Each row of a before or after table is a point. The points were changed in one or more steps. Then noise was added and the rows were shuffled. The steps act on columns, c1 being the first. Name the steps. A step turns or swaps two columns, mirrors them in a line or flattens them onto one, adds a multiple of one to another, or multiplies or shifts one. Angles are multiples of 10 degrees, from the lower column toward the higher: turns from -170 to 170, lines from 10 to 170 but not 90. Use the fewest steps. Two steps may share a column if one is a turn and the other turns, adds or multiplies; they go together, in the order done. Otherwise the lowest column goes first.
In the rows, 128 means zero.

Before:
[[152 146 128]
 [109  97 132]
 [ 97  91 120]
 [199 138 158]
 [175 148 165]
 [243 138 172]
 [169 137 146]
 [198 162 117]
 [163 162 183]
 [ 80 144 123]]
After (10 x 3):
[[ 85 123 164]
 [171 105 119]
 [ 81 115 199]
 [154 155 139]
 [ 61 132 189]
 [ 86  97 237]
 [163 155 113]
 [101 113 121]
 [ 10 137 213]
 [ 51 110 104]]
Steps: turn c1 and c2 by 170 degrees; multiply c3 by 2

Before:
[[146 172 121 161]
 [ 30 187 103 106]
 [ 73 215  94  61]
 [131 115 136 175]
 [ 56 106 138 199]
 [115 139 170 130]
 [166 146 109  86]
 [148  82 138 165]]
After:
[[133 122 165 164]
 [104 127 110 173]
 [173 146 158 107]
 [114  86 126 116]
 [102 133 223  42]
 [135 136  85 168]
 [ 37 120  96 169]
 [ 41 129 196  76]]
Steps: turn c1 and c4 by 20 degrees; turn c2 and c3 by 110 degrees

Before (14 x 8):
[[132 123 138  35 167 128  94 181]
 [ 90  87 119 106 166 114  76 195]
 [125 136 128  50 123  33 140 164]
 [115 141 149  84 225 236 114 189]
 [122  79 132   7 140 168 131 116]
 [169 166 161  80 134 105 162 138]
 [108 165 203 130 177 143 124 142]
 [132 104 211  65 151  73 105 216]
 [109 215 141  85 165 134 109  88]
 [ 67 148 125  60  99  80 152 136]
 [ 83 176 128  73 154 106  71 143]
 [101 154 160  73  47 103  59 114]
 [ 53  16 122  72 144  63 156 116]
 [119 143 172 122 137 152 118 107]]
After:
[[110 155 181 136 119 142 107 147]
 [116 110 135 117 123 239  79 187]
 [119 137 169 131 121 157 112 109]
 [ 49  13 116  74 131  62 159 117]
 [ 91  70 112 159 131 114 103 198]
 [105 107 171 158 119 103  39 113]
 [130  33 136  67 128 170  63 115]
 [123 110 130  81 126  39  72 164]
 [131  72 206 116 109  68  85 215]
 [ 64 123 127  77 129  82  74 129]
 [129  72 136 106 130 126  45 180]
 [ 82 134 120 153 133 105  33 145]
 [165 146 164  75 122 103  88 140]
 [111 181 134 128 123 129  46  87]]
Steps: turn c4 and c7 by 60 degrees; turn c2 and c7 by -30 degrees; flatten c3 and c5 onto the line at 170 degrees
